Each row of a before or after table is a point. The points were changed in one or more steps. Then noise was added and the rows were shuffled. The steps act on how far a point lies along the listed directions, d1 being the first. What was done? A step turns or swaps two directions, mirrors them in a line or flattens them onto one, adds a multiple of one to another, or multiplies one. Angles are multiples of 10 degrees, from the lower direction toward the higher: turns from -170 to 170, lines from 10 to 170 but not 90. Use the fewest steps. Two steps may share a direction if one is a turn and the other turns, adds or multiplies; they go together, in the order done. Otherwise the lowest direction goes first.

Directions:
(1): [24 49 52]
(2): [ 57  19 -45]
Before (11 x 3)
[[ 14 -17 -43]
 [-22  14  31]
 [-31 -21  11]
 [ 15  -7 -47]
 [-18  -7  -9]
 [ 27  11  11]
 [-18  -1  20]
 [ -5 -22 -28]
 [  0  -2  -6]
 [ 31  22   3]
 [ -2   5  22]]
After (11 x 3)
[[-35  10  41]
 [ -7  -5 -15]
 [ 14 -17 -44]
 [ 18  17  15]
 [  3  -1  -8]
 [-23 -19   5]
 [ 15   6  21]
 [-22  -3  22]
 [-11   0  29]
 [ 32  -1 -60]
 [ 34 -10 -57]]
Steps: add -0.7 times d1 to d2

Directions:
(1): [ 39  17  44  15 -10 -23]
(2): [-36  25   6   8  33 -39]
(3): [-29  34  27   6 -16  40]
(4): [  4   0  24 -60  21   5]
(5): [-16 -47  35  21  20  10]
(6): [ 28  18 -11  17  48  29]
Before (12 x 6)
[[ -9   1  35  22  -3   2]
 [-18 -13 -15  -6 -20  15]
 [ 12 -23  31  -6  -9 -18]
 [  9 -15  -8  -8  24  30]
 [ 30  25  -3  19  11  -7]
 [-46  13   8  20 -17  -1]
 [-60  14  14   6   3  10]
 [  2  12  12  -5  -5 -42]
 [ 24  20 -25 -21  28  13]
 [ -6 -20  -9  12 -22  -1]
 [-13 -16 -12  25   6   5]
 [  2  27  26  -4 -14  23]]
After (12 x 6)
[[-37  15  17  20 -28 -32]
 [-17   6  17 -28 -26  11]
 [-18   3  -3 -14  25  31]
 [  1 -24 -16  12 -10  -3]
 [ 23  17  10  19  -8  21]
 [ -8  -3 -14  32  -2   3]
 [-10  -4 -12 -27  23 -24]
 [-41  -9   0  10 -21 -25]
 [  6 -23   9  18 -22  -6]
 [-22  16 -20 -11 -20  -4]
 [ 17   6 -31 -25  -7 -15]
 [ 17  13  36   0  27  26]]
Steps: turn d1 and d4 by -130 degrees; turn d4 and d5 by 140 degrees; turn d3 and d6 by -50 degrees

Directions:
(1): [ 17  15   1 -13  27  36 -23  39 -31]
(2): [ -2  14  -3  19 -10 -16 -60  13  32]
(3): [-11 -17 -28  -2  54  17  -3 -16  33]
(4): [-27   6  35  -1  39 -43  -6   1 -19]
(5): [ 27 -16  43 -19   4   0  14  25  41]
Before (9 x 9)
[[ 12   7  -7  -7  13  17 -12   9  -3]
 [ -4  -8  -8  -3  20  -2   0   4   5]
 [ -2  -6 -28   8  -4  26   4 -12  -9]
 [  7   2  17  -1 -10  -8   2  21   1]
 [  0  24 -15  28 -40  -1 -39   1 -18]
 [  2   7 -14   9 -12   3 -24  14  20]
 [  2  21 -17   1 -28  21 -52  15 -28]
 [ 12  21  37   6   0 -13 -24  20 -12]
 [ 15  14 -31  -8   8  55 -28  23 -17]]
After (9 x 9)
[[ -4  17 -11   9 -59  -2 -37  -3 -18]
 [  7  13  33  12 -23 -26 -11   1   5]
 [ -3  -1   3  -5  23  -5  -5  15 -12]
 [ -3  12 -30  33 -53  -3 -27 -20   7]
 [  9  14  11  -5  -1   0 -11  12 -17]
 [  2   8 -12   9 -13   0 -23  14  18]
 [  6  -5  10   2 -18 -10   9   9  14]
 [  9  26   5  -3 -28  15 -21  26 -43]
 [ -2  -1 -20   7  -3  23   0  -5 -19]]
Steps: turn d1 and d3 by -60 degrees; add 0.7 times d1 to d4

Directions:
(1): [ -9  56 -14 -52  50   4   3 -23 -27 -27 -21 -24]
(2): [-17  33  21   0  33   8  55   9  26  29  23  59]
(3): [ 48  45 -22 -15 -25 -13 -42 -33  31  38  12  19]
(4): [ -2 -17   6   1  32  12  10  -7  45  60 -32 -58]
(5): [  8  20  15 -18 -42   0  18  36 -52  46 -49   5]
Before (14 x 12)
[[ -6   6  -4 -11  -2  -1   2  12 -14  -9 -13  -2]
 [-13 -16  11  -5  -3  13  27  13 -31  22 -17   0]
 [-17  -5  -1  -1  12  -6   1  -2 -10 -18  -3  -4]
 [  2  15  13 -15  12  -1  18   2  -4   7   2  23]
 [  3 -35  16  23 -13   6   8  21  17  38  -4   8]
 [  4  21   3  -8  27  -4  -2 -16  -8 -12  -6 -12]
 [ 21  27   5  14   1   3   0 -17  49  53   5  -3]
 [ -2 -13  -5   0   2  -1 -12 -13   2  -6  -9 -35]
 [ 14 -34  -4   7 -45  -7 -23   1  -8  18  -1   4]
 [ -4   0   9  10   9  -9  -1 -20  12   6  17  11]
 [  5 -29   5 -10  -4   5   4  19 -19  22 -45 -52]
 [-12  -2  12  -4  -8   3  19  20  -9  16 -20  -3]
 [ 13  15  -3 -16 -15   1  -8   1  -8   1  -5  13]
 [ -3 -27  20  21 -26  -4  10  34 -16  15  -7   7]]
After (14 x 12)
[[ -8 -20  21  27  -5  -4  20  24   6   5  22  33]
 [-23 -24  13   7  54  10  38   6  28 -10  15  -2]
 [-19   3  13   1   7   4  28  15   2   5   0  16]
 [-13  -1  -2  -3   6  -9  -4  -2 -15 -20   0   1]
 [ 15   7  10  13 -11   6   1   0  23  58 -29 -38]
 [  2 -28   0  16  -7  -2  -4 -12  35  15  32  26]
 [-20  -9  12   2  16  13  36   7 -15   7   9  25]
 [ -3 -38  17  25 -11   7  13  25  13  30  -1  11]
 [  9  13  11 -19  -4  -3  10   8 -19  13 -13  12]
 [ 11  18  -3 -14   0   3  -3  -6  14   8   5  18]
 [  4  -5   9   4 -16 -11 -13 -10 -14  14  -9 -11]
 [-10 -13  -3   5  18   1  -2 -16  13 -15   7 -23]
 [ -8  12  -5  -8  10  -1   8   6   1 -13   5  12]
 [  4  19   3  -9  23  -5  -4 -13 -14 -11 -11 -18]]
Steps: swap d2 and d5; turn d3 and d4 by 30 degrees
